Each point is reached from the start by the listed moves, each made once or not at all, plus a little noise. Say if it took an odd or an even number of moves. Then give how often each move was made.

Moves:
(1): 0.60	-0.30
(2): 0.32	0.65
Start: -0.02	0.16
Points:
-0.02	0.16 => even (0, 0)
0.31	0.82 => odd (0, 1)

Moves:
(1): 0.74	-0.13	-0.09	-0.06	0.10	-0.02	0.09	-0.07	-0.05	-0.03	-0.17	0.10	0.18
(2): 0.13	0.99	-0.18	-0.05	0.09	-0.04	0.07	0.18	-0.35	-0.08	-0.23	0.02	-0.04
(3): 0.06	0.16	0.91	-0.15	-0.01	0.28	-0.07	-0.09	-0.24	0.23	0.27	0.03	0.00
(4): -0.03	0.12	0.07	0.60	0.05	0.01	0.00	0.06	-0.03	-0.20	0.07	0.07	0.01
(5): -0.23	-0.06	0.01	-0.05	1.00	-0.01	-0.22	-0.12	-0.02	-0.04	0.06	-0.01	0.02
(6): -0.03	0.02	-0.08	0.04	0.09	0.90	0.13	0.01	0.21	0.15	-0.28	-0.21	-0.09
(7): -0.15	-0.13	0.18	-0.14	0.16	-0.18	0.81	0.02	-0.13	-0.07	-0.04	0.12	-0.31
(8): -0.02	-0.18	0.07	0.00	-0.10	-0.04	-0.20	1.07	-0.05	0.21	-0.08	0.31	-0.10
(9): 0.08	0.17	0.13	0.07	0.08	-0.22	0.13	-0.09	0.74	0.26	-0.32	-0.06	0.18
(10): 0.07	-0.14	-0.36	0.31	0.03	-0.04	0.07	-0.07	-0.25	1.02	0.12	-0.31	-0.11
(11): 0.06	0.11	-0.15	-0.07	0.00	0.08	0.16	0.04	0.24	0.11	0.60	0.11	0.16
Start: -0.50	-0.05	-0.14	-0.22	0.01	-0.68	0.16	0.00	-0.16	0.18	-0.15	-0.13	-0.31
Points:
-0.29	0.95	0.38	-0.22	0.35	0.05	1.23	1.09	-0.01	2.00	-0.13	-0.10	-0.61 => even (0, 1, 1, 0, 0, 1, 1, 1, 1, 1, 1)
0.43	1.13	0.32	0.31	0.58	0.08	1.53	0.01	-0.03	1.59	-0.10	-0.24	-0.33 => odd (1, 1, 1, 1, 0, 1, 1, 0, 1, 1, 1)
0.12	0.17	0.74	0.15	1.19	0.30	0.18	0.81	0.62	0.86	0.02	0.23	0.06 => even (1, 0, 1, 1, 1, 1, 0, 1, 1, 0, 1)
-0.43	0.89	-0.19	0.33	0.05	-0.76	0.03	1.31	-0.57	0.10	-0.38	0.27	-0.46 => odd (0, 1, 0, 1, 0, 0, 0, 1, 0, 0, 0)
0.33	-0.02	-0.45	0.72	0.33	-0.04	0.56	-0.17	0.49	1.35	-0.73	-0.51	-0.13 => odd (1, 0, 0, 1, 0, 1, 0, 0, 1, 1, 0)

Moves:
(1): 0.51	-0.06	-0.05	0.23	-0.13	-0.21	-0.09	-0.23	0.02	0.15	-0.12	0.19	0.12	-0.19	0.00	0.07	0.21	-0.07	0.00	-0.13	0.02	0.00	-0.04	-0.19	-0.09
(2): -0.08	0.93	-0.10	0.24	-0.14	0.03	0.04	0.11	0.22	0.00	0.01	0.05	-0.19	-0.19	0.01	-0.06	-0.02	0.09	-0.03	-0.04	-0.08	0.30	-0.37	-0.08	-0.14
(3): -0.14	0.14	0.49	0.18	0.00	0.05	-0.09	0.04	-0.11	-0.03	-0.14	0.01	0.07	0.15	-0.04	0.01	0.13	-0.05	-0.03	0.12	-0.08	-0.09	0.25	-0.08	0.04
(4): -0.19	-0.14	-0.02	0.74	0.06	0.01	-0.16	0.34	-0.08	0.04	0.30	0.05	-0.19	-0.16	-0.10	-0.09	-0.01	0.12	0.04	-0.04	0.25	-0.17	0.27	0.16	0.17
(5): -0.09	-0.10	-0.03	0.01	0.86	-0.22	0.11	-0.05	-0.04	-0.22	-0.16	-0.28	-0.21	0.17	0.08	0.29	-0.09	0.39	-0.02	0.26	-0.53	0.39	0.07	0.12	-0.05
(6): 0.29	0.06	0.11	-0.09	0.27	0.81	-0.11	0.08	-0.04	0.18	-0.11	-0.14	-0.30	0.08	0.02	-0.22	0.11	-0.32	-0.13	0.06	-0.19	-0.04	-0.09	-0.16	-0.27
(7): 0.01	-0.15	-0.06	0.15	-0.09	0.04	0.76	0.46	-0.13	-0.09	-0.29	-0.21	0.12	-0.05	-0.14	-0.24	0.01	0.07	-0.02	-0.07	0.03	-0.14	0.15	-0.02	-0.05
(8): -0.07	-0.03	-0.18	-0.20	0.02	0.00	-0.53	0.83	0.00	0.29	-0.37	-0.17	0.09	0.03	0.21	-0.03	-0.12	0.18	-0.24	-0.19	-0.36	0.01	0.46	0.35	0.39
(9): -0.03	-0.25	0.15	0.01	-0.09	-0.06	0.12	-0.09	0.74	-0.22	0.00	-0.14	-0.40	-0.10	0.29	-0.13	0.22	0.04	-0.08	-0.15	-0.29	0.20	0.21	-0.02	-0.03
(10): -0.01	0.08	-0.10	-0.07	0.11	-0.20	0.18	-0.04	0.21	0.96	0.07	-0.35	-0.05	0.33	-0.08	-0.16	-0.07	0.20	0.09	-0.03	-0.32	-0.48	0.08	-0.09	-0.23
(11): 0.16	0.06	0.11	-0.15	0.09	0.19	0.03	0.18	0.25	-0.21	0.52	0.14	0.10	0.08	-0.13	0.31	-0.16	-0.06	0.11	-0.39	-0.10	-0.21	-0.09	-0.22	0.21
(12): -0.27	-0.30	-0.06	0.09	0.18	0.28	0.03	0.08	-0.05	0.26	0.00	0.67	0.03	-0.12	0.21	0.05	-0.18	0.02	-0.03	-0.10	-0.20	0.09	-0.23	0.02	-0.11
(13): -0.22	0.01	-0.27	0.36	0.33	0.31	0.08	-0.13	0.40	-0.10	0.08	-0.11	0.61	-0.12	-0.08	-0.09	-0.22	0.03	-0.10	0.12	-0.16	-0.02	-0.10	0.19	0.13
(14): -0.06	-0.01	-0.30	0.09	0.01	0.09	-0.08	0.13	0.08	-0.31	0.02	0.20	0.15	0.86	0.20	-0.16	0.35	0.01	-0.09	-0.01	-0.07	-0.10	0.05	-0.06	0.21
(15): 0.28	0.31	0.03	0.15	0.05	-0.07	0.26	-0.34	-0.05	-0.03	0.21	-0.05	0.03	-0.15	0.91	-0.08	-0.05	-0.01	-0.13	-0.04	0.29	-0.18	0.07	-0.18	0.15
(16): 0.00	-0.09	0.04	0.12	-0.27	0.14	0.15	0.11	-0.06	0.02	-0.29	-0.24	-0.16	0.22	0.05	0.56	0.13	0.09	-0.01	-0.20	-0.06	-0.03	-0.28	0.34	0.08
(17): -0.03	0.04	-0.09	-0.04	0.15	-0.03	0.01	0.06	-0.07	0.03	0.24	-0.07	0.17	-0.22	-0.02	-0.02	0.62	-0.07	-0.15	0.10	-0.19	-0.28	-0.29	0.07	0.02
(18): -0.02	-0.27	0.10	-0.23	-0.06	0.20	-0.14	-0.01	0.09	-0.37	-0.11	0.20	-0.05	0.10	-0.20	-0.29	0.25	1.14	-0.04	-0.10	0.05	-0.07	-0.06	0.19	-0.08
(19): 0.17	0.18	0.11	0.09	0.12	0.09	0.12	-0.17	0.06	0.12	-0.18	-0.08	0.17	-0.25	0.12	-0.15	0.22	-0.07	1.06	-0.08	0.00	0.22	-0.15	0.00	0.36
(20): 0.20	-0.09	-0.01	-0.18	-0.35	0.07	0.09	0.30	0.15	-0.11	0.14	0.21	0.03	-0.16	0.13	0.40	0.07	0.13	0.06	0.77	-0.01	0.02	0.26	0.19	-0.19
(21): -0.02	0.23	0.04	-0.30	0.38	0.00	0.27	0.16	0.34	0.31	0.11	0.36	0.10	0.00	-0.06	0.22	0.21	-0.03	-0.02	-0.11	0.71	0.22	0.09	0.11	-0.01
(22): 0.04	-0.23	0.20	0.01	-0.28	0.00	0.08	0.13	-0.25	0.09	0.34	-0.33	0.35	0.18	0.11	-0.21	0.08	-0.10	-0.16	-0.34	-0.07	1.00	-0.01	0.05	-0.12
(23): -0.21	0.33	-0.49	0.12	-0.02	0.30	0.09	-0.39	-0.14	0.07	0.11	0.33	0.04	-0.05	-0.20	0.24	0.20	-0.10	0.14	-0.24	-0.21	0.06	0.67	0.29	-0.24
(24): 0.18	-0.13	0.35	0.12	0.08	-0.12	0.12	-0.05	0.00	-0.16	0.14	0.08	-0.07	0.11	-0.15	-0.27	0.04	-0.03	-0.07	-0.13	-0.09	-0.03	-0.05	0.53	0.04
Start: 0.77	-0.60	0.14	0.21	0.09	0.17	-0.28	0.14	0.18	-0.13	0.09	0.28	-0.41	0.18	-0.27	0.20	-0.26	-0.36	0.04	-0.48	-0.25	0.34	-0.13	-0.31	0.07
Points:
0.93	-0.48	0.20	0.07	1.29	0.61	1.40	0.36	0.76	0.28	0.04	0.21	-0.43	0.86	-1.02	0.73	0.49	1.23	1.21	-1.52	-0.78	0.25	0.30	0.94	0.08 => even (0, 0, 0, 0, 1, 0, 1, 0, 0, 1, 1, 0, 0, 0, 0, 1, 0, 1, 1, 0, 1, 0, 1, 1)
1.11	-0.53	-0.16	0.22	1.83	2.13	1.02	1.25	0.89	-0.11	0.17	0.91	0.30	-0.15	0.45	0.88	0.77	1.03	0.49	-0.83	-1.22	0.39	0.29	1.52	0.40 => even (0, 0, 0, 0, 1, 1, 1, 1, 0, 0, 1, 1, 1, 0, 1, 1, 1, 1, 1, 1, 1, 0, 1, 1)
1.53	0.30	-0.41	0.90	-0.27	1.40	0.52	0.07	-0.07	-0.45	0.16	0.55	-0.13	0.74	0.45	-0.78	0.90	0.34	-0.44	-1.42	-0.49	1.17	0.25	-0.48	-0.57 => odd (1, 1, 0, 0, 0, 1, 1, 0, 0, 0, 0, 0, 0, 1, 1, 0, 0, 1, 0, 0, 0, 1, 1, 0)
0.56	-0.42	0.06	0.98	0.65	1.92	0.13	0.92	1.47	-0.36	1.72	0.78	0.27	0.74	-0.15	0.52	1.31	-0.75	-0.39	-0.59	-0.68	0.88	1.09	0.22	-0.02 => even (0, 0, 1, 1, 0, 1, 0, 0, 1, 0, 1, 0, 1, 1, 0, 0, 1, 0, 0, 1, 1, 1, 1, 0)
0.73	-1.01	0.48	1.10	0.99	0.47	-0.22	1.40	0.28	0.34	-0.06	0.47	-0.42	1.15	1.04	0.23	1.05	1.72	0.57	-0.18	-1.56	-0.27	0.28	1.21	0.87 => even (0, 0, 1, 1, 1, 0, 0, 1, 0, 1, 0, 1, 0, 1, 1, 1, 1, 1, 1, 1, 0, 0, 0, 1)
1.55	0.34	1.17	0.53	0.97	0.97	0.33	0.24	1.79	1.26	0.38	1.04	-0.89	0.10	-0.06	-0.15	0.46	-0.65	0.90	-1.42	-0.90	0.51	-0.50	-0.51	-0.18 => odd (1, 1, 1, 0, 0, 1, 0, 0, 1, 1, 1, 1, 0, 0, 0, 0, 0, 0, 1, 0, 1, 0, 0, 1)

Moves:
(1): 0.92	0.21	-0.05	-0.36	0.16	0.12	-0.16	0.57	-0.45	-0.16	-0.47	0.21	0.14	0.09	0.15	-0.05	-0.04	-0.15	0.10	0.04	0.07	-0.30	-0.01	-0.11	0.73	0.08
(2): -0.04	0.65	0.00	0.31	-0.10	0.31	0.10	-0.07	0.25	0.09	-0.11	-0.04	0.27	-0.26	0.05	-0.03	0.22	-0.14	-0.10	0.08	-0.05	0.09	0.05	-0.35	-0.12	0.29
(3): 0.35	0.38	0.88	0.21	0.45	0.33	-0.23	-0.11	-0.27	0.15	0.43	-0.13	0.00	0.21	0.03	0.05	-0.56	0.06	0.00	-0.38	-0.09	-0.30	0.34	0.11	-0.23	0.12
(4): 0.35	-0.17	0.24	0.67	0.33	-0.13	0.19	0.13	0.04	0.45	0.08	0.13	-0.08	-0.28	0.20	-0.14	-0.32	-0.05	-0.15	0.44	0.01	-0.30	-0.10	0.14	0.03	-0.02
(5): -0.32	0.28	-0.41	-0.23	1.09	0.34	-0.01	0.57	0.63	0.13	0.23	0.01	0.08	-0.05	0.31	-0.10	-0.26	0.11	0.21	-0.13	-0.01	0.55	-0.08	0.04	0.06	-0.05
(6): 0.18	-0.28	-0.15	-0.03	0.16	0.79	-0.17	-0.19	-0.11	0.17	0.05	-0.31	0.00	0.34	0.26	0.13	-0.02	0.03	-0.06	0.22	-0.10	-0.07	-0.22	-0.04	0.06	0.06
(7): 0.15	-0.04	0.09	-0.10	-0.16	0.10	0.90	-0.16	-0.11	-0.04	0.07	0.09	0.22	0.27	0.07	-0.01	0.03	0.27	-0.05	-0.10	0.00	0.24	0.09	0.05	0.30	0.24
(8): -0.39	0.03	-0.04	-0.14	-0.13	0.23	-0.06	0.59	-0.11	0.12	-0.02	-0.29	-0.40	0.22	-0.06	-0.15	-0.03	-0.02	-0.01	-0.13	0.06	-0.22	0.18	0.08	0.43	-0.04
(9): 0.17	-0.23	0.34	-0.36	-0.31	0.29	-0.07	0.11	0.76	-0.34	0.05	0.32	-0.16	-0.21	0.37	-0.28	0.24	-0.04	-0.10	0.19	-0.54	-0.20	0.03	0.09	-0.33	0.00
(10): 0.07	0.05	-0.10	-0.35	-0.07	-0.25	0.04	-0.09	0.10	0.65	-0.12	-0.08	-0.11	0.19	-0.04	0.14	-0.11	-0.24	-0.12	-0.14	-0.13	-0.16	0.04	-0.05	-0.21	0.24
(11): 0.55	-0.04	-0.48	0.14	0.03	-0.20	-0.02	0.14	0.20	-0.02	1.22	-0.30	0.15	0.21	-0.58	-0.14	0.02	-0.22	-0.16	0.00	0.13	0.13	-0.30	-0.47	-0.18	-0.59
(12): -0.27	-0.16	0.33	-0.35	-0.22	0.30	-0.05	0.25	-0.15	0.18	0.45	1.07	0.34	-0.09	-0.07	0.29	-0.13	0.05	0.08	0.06	0.30	-0.14	-0.46	-0.48	-0.30	0.51
(13): -0.13	-0.15	0.01	0.46	-0.24	0.02	0.06	0.44	-0.01	0.09	-0.25	-0.37	1.11	-0.06	-0.08	0.20	-0.01	0.15	-0.38	-0.06	0.19	0.11	-0.06	0.41	-0.46	-0.05
(14): -0.15	0.35	0.08	0.10	0.00	-0.13	-0.23	-0.04	0.01	-0.07	-0.32	0.35	-0.02	0.88	-0.26	-0.12	-0.04	-0.18	-0.04	0.02	-0.05	0.07	-0.38	0.10	0.04	-0.16
(15): 0.02	0.09	-0.04	-0.05	-0.62	-0.44	-0.29	-0.17	-0.09	0.18	-0.04	0.24	0.00	0.36	0.92	-0.01	-0.28	0.27	-0.22	-0.06	0.13	0.15	-0.08	-0.13	0.28	-0.23
(16): -0.17	-0.11	0.03	0.09	0.08	0.00	0.10	0.02	0.37	-0.39	0.14	0.11	-0.03	0.10	0.02	0.70	-0.29	0.14	0.06	0.26	-0.01	-0.06	0.57	-0.23	-0.15	-0.06
(17): -0.06	-0.08	0.17	0.20	0.17	0.16	-0.16	-0.25	0.11	0.05	0.24	-0.03	0.07	-0.08	0.18	0.39	0.74	-0.21	-0.30	-0.10	0.09	0.10	0.16	0.18	0.06	-0.17
(18): 0.13	0.33	0.00	-0.12	0.28	-0.26	-0.11	0.09	0.28	0.15	-0.15	0.00	-0.24	0.16	-0.33	-0.36	0.12	1.14	-0.49	0.12	-0.03	0.02	-0.14	-0.23	-0.05	0.09
(19): 0.13	-0.13	0.10	0.18	-0.20	0.04	-0.16	0.28	0.23	0.07	0.26	0.10	0.04	-0.14	0.09	0.42	0.09	0.40	0.97	0.15	-0.34	-0.08	-0.17	0.08	0.24	-0.16
(20): -0.08	0.16	0.06	-0.87	0.12	-0.18	-0.21	0.04	-0.29	0.04	0.04	-0.11	0.21	0.06	0.08	-0.27	-0.08	-0.09	0.03	1.13	-0.35	-0.02	0.43	0.26	-0.01	-0.23
(21): 0.04	-0.02	0.39	-0.25	-0.10	0.07	0.11	-0.22	0.64	0.09	0.08	-0.38	0.12	0.00	0.08	-0.14	-0.07	0.03	0.22	0.24	0.64	-0.51	-0.38	-0.22	0.20	-0.05
(22): 0.47	-0.44	0.55	-0.03	-0.34	-0.14	-0.28	0.05	0.11	0.13	-0.17	-0.29	-0.21	-0.17	-0.28	-0.03	-0.22	0.04	-0.02	0.15	0.30	0.84	0.09	0.15	-0.10	0.12
(23): -0.02	-0.29	-0.20	0.29	0.00	0.05	-0.22	-0.23	-0.05	0.09	-0.22	0.07	0.13	0.02	-0.15	-0.74	0.19	0.28	0.45	0.14	0.40	-0.14	0.91	0.02	0.06	0.29
(24): 0.15	0.18	-0.07	-0.01	-0.27	0.08	-0.14	-0.18	0.07	0.17	0.14	0.11	0.08	-0.06	-0.14	0.13	-0.39	0.01	-0.11	0.00	0.09	-0.20	-0.06	0.71	0.26	0.21
Start: 0.03	-0.54	-0.93	0.12	0.30	0.25	1.07	-0.21	-0.08	-0.44	-0.12	0.02	-0.18	-0.01	0.22	0.45	0.56	-0.54	0.54	-0.05	-0.09	0.15	-0.62	-0.33	-0.28	-0.02
Points:
1.16	-0.16	-0.21	-0.75	1.02	1.35	-0.71	0.71	0.58	0.58	-0.26	0.32	1.20	1.64	2.03	0.16	0.34	-0.17	1.01	1.03	-0.81	-0.25	0.24	0.78	0.04	-0.32 => odd (1, 0, 1, 0, 1, 1, 0, 0, 1, 1, 0, 0, 1, 1, 1, 0, 1, 0, 1, 1, 0, 0, 1, 0)
1.47	-0.63	1.56	-0.32	-0.43	2.04	0.02	0.80	0.99	0.08	0.45	0.67	0.08	-0.28	0.59	0.10	0.94	-0.28	1.95	0.50	0.74	-0.74	0.08	-0.77	0.47	1.04 => odd (1, 1, 1, 0, 0, 0, 0, 1, 1, 0, 0, 1, 0, 0, 0, 0, 1, 0, 1, 0, 1, 1, 1, 0)
-0.53	0.05	0.42	-0.68	1.09	0.74	0.70	0.81	1.63	1.01	0.39	0.54	0.08	0.61	0.37	1.09	0.00	-1.19	0.34	1.84	0.72	0.39	-0.62	-0.63	-0.43	0.34 => even (0, 1, 0, 1, 1, 0, 0, 1, 0, 1, 0, 1, 0, 1, 0, 1, 1, 0, 0, 1, 1, 1, 0, 0)
1.77	0.21	-0.11	-0.09	0.19	0.40	-0.34	1.67	2.03	0.38	1.25	1.58	1.70	0.47	0.75	0.87	0.03	0.83	0.07	2.27	-0.04	1.00	-1.10	-0.13	-0.31	-0.50 => odd (1, 1, 0, 1, 1, 0, 0, 0, 1, 0, 1, 1, 1, 1, 1, 1, 1, 1, 1, 1, 0, 1, 0, 1)
